Each point is reached from the start by the listed moves, each made 0, 1 or 2 times, or once backwards (-1), plus a little noise. Say if it took an odd or an even number of moves. Then give how often each move was made.

Moves:
(1): [-26  10   0   8 -23  23]
(2): [-18  -8  12  -3   0 -13]
(3): [ 22  19  -5 -15 -22 -20]
Start: [  6  10  22   6 -10  -3]
Points:
[-49  18  15  40 -36  73] -> even (2, -1, -1)
[  8  11  23   6 -10  -3] -> even (0, 0, 0)
[-26  37   9  25 -58  55] -> odd (2, -1, 0)
[-38  12  34  10 -32   7] -> even (1, 1, 0)
[ 71  28   6 -14  -8 -33] -> odd (-1, -1, 1)

Moves:
(1): [ -2   2  -4   8  10 -11 -25  24   8]
(2): [-3 -4 19 -4  4 -1 -2  3 -3]
(3): [ 15   3  -4  14 -13   1  17   8   1]
(4): [ -3  -3 -10 -22   0  -3  15  -2 -18]
(5): [10  5  8  2  6  5 31 14 18]
(6): [-16  -2  -2   6   3  14   4  11  -7]
(7): [-12  17   3  -5   1  -6 -13   5   2]
(8): [-28 -25  -2   3  -8  -8  -7  12  10]
(9): [  9  -2  -7  13   4  -6  19 -16  -7]
Start: [-23  -8  -7  -3  -4 -12 -12  -8   0]
Points:
[-24  29  23  22  24 -24 -48  95  78] -> odd (2, 0, 0, -1, 2, 0, 1, 0, -1)
[-32  -1 -51 -27  20  11 -20  53 -37] -> even (2, -1, 0, 2, 0, 2, -1, -1, -1)
[-36  31  36  20  48 -41 -41  61  64] -> even (2, 1, -1, -1, 2, 0, 2, 0, 1)
[-11   3   0  -7  42  -1  74  10 -52] -> odd (1, 2, 0, 2, 1, 2, 0, -1, 2)
[-48   0 -11  -8  30 -59  35  62  13] -> even (2, 1, 0, 2, 2, 0, 2, 1, 2)
[-88 -12 -12 -22  30 -31 -54  40 -65] -> odd (2, 2, 0, 2, -1, 2, 1, 0, 1)
